Each row of a before or after table is a point. One or more steps were done to the points. Then noise was added and the rows were shuffled. The steps act on columns, c1 being the first. What was done? A step turns or swaps two columns, mirrors them in a line or flattens them onto one, adds a multiple of one to another, or multiplies or shifts one. Angles are multiples of 10 degrees, from the lower column toward the higher: turns from -170 to 170, lines from 10 to 170 but not 90. Use the fewest steps. Two steps may share a column if one is a turn and the other turns, adds or multiplies; they go together, in the order done. Otherwise the lowest column goes first.

Before (12 x 3):
| -10 |   4 |  23 |
|   9 | -11 |   6 |
| -30 |  -1 |   7 |
|   8 |  35 | -26 |
|   7 |   3 |  11 |
|  -4 | -21 | -21 |
|  22 | -15 | -11 |
| -30 | -27 |   9 |
|  29 |  39 |  16 |
|   1 |   8 |  -6 |
|  40 |  -6 |   0 |
|  -9 |  13 |  42 |
After (12 x 3):
|  26 |  13 |  -1 |
| -31 |  13 |  20 |
| -27 |  17 |  41 |
|  67 |   5 | -17 |
| -11 |   2 | -28 |
|  25 | -41 |   0 |
|   2 | -10 |   2 |
| 121 |   5 |  -3 |
| -89 |   8 |   5 |
| -90 |  27 | -10 |
|  21 |   3 |  10 |
|  86 | -19 |  37 |
Steps: multiply c1 by 3; mirror c2 and c3 in the line at 70 degrees

Before (11 x 8):
|  41 |  -1 | -24 |   6 |  26 |  64 |  -6 | -11 |
| -32 |  -4 | -17 |   9 | -17 |  18 |  -7 | -11 |
|  11 | -12 |  -6 | 121 |  -8 |   4 | -25 |  -7 |
| -30 |  -3 |  25 |  23 |   3 |  -3 |  43 |  17 |
|   5 |  -8 | -41 |  38 |  -6 |  37 | -20 |  10 |
| -41 |  -3 |  12 |  41 |   0 |  72 |  -6 |   9 |
| -24 |   2 | -19 |  17 |  54 |   2 | 118 |  18 |
|   4 | -14 | -30 |  29 |  44 |  -3 | -10 |  18 |
|  15 | -10 | -29 |  24 | -18 |   1 | -13 |  18 |
| -19 | -16 |  12 |  34 | -16 |  59 |  32 |  30 |
|   4 | -60 | -19 |  28 | -12 |   4 |  19 |   1 |
After (11 x 8):
|  15 | -15 |  10 |  23 |  10 | -64 |  -8 | -14 |
| -32 |  -2 | -26 |   5 | -18 | -43 | -48 | -48 |
|  24 |  -8 | -41 |  30 |  -4 | -37 | -59 | -16 |
|  48 |  -4 | -18 |   8 |   1 |  -7 | -45 | -20 |
|  10 | -12 | -29 |  17 |  14 | -12 | -53 |  13 |
|  11 | -61 | -19 | -13 |   6 |  -4 | -19 |  -3 |
|   3 | -15 | -28 |  18 | -46 | -10 | -49 |  17 |
|  -6 | -11 |  -7 | 111 |  12 |   2 | -62 |  -9 |
|  14 |   2 | -16 |  15 | -62 | -12 |  79 |  17 |
|  29 |  -2 |  10 |  39 |  -9 | -60 | -46 | -38 |
|   8 |  -5 |  25 |  21 |  -6 |  -5 |   4 |  14 |
Steps: add 0.7 times c3 to c1; turn c1 and c5 by 160 degrees; add 0.7 times c2 to c4; mirror c6 and c8 in the line at 110 degrees; shift c7 by -40
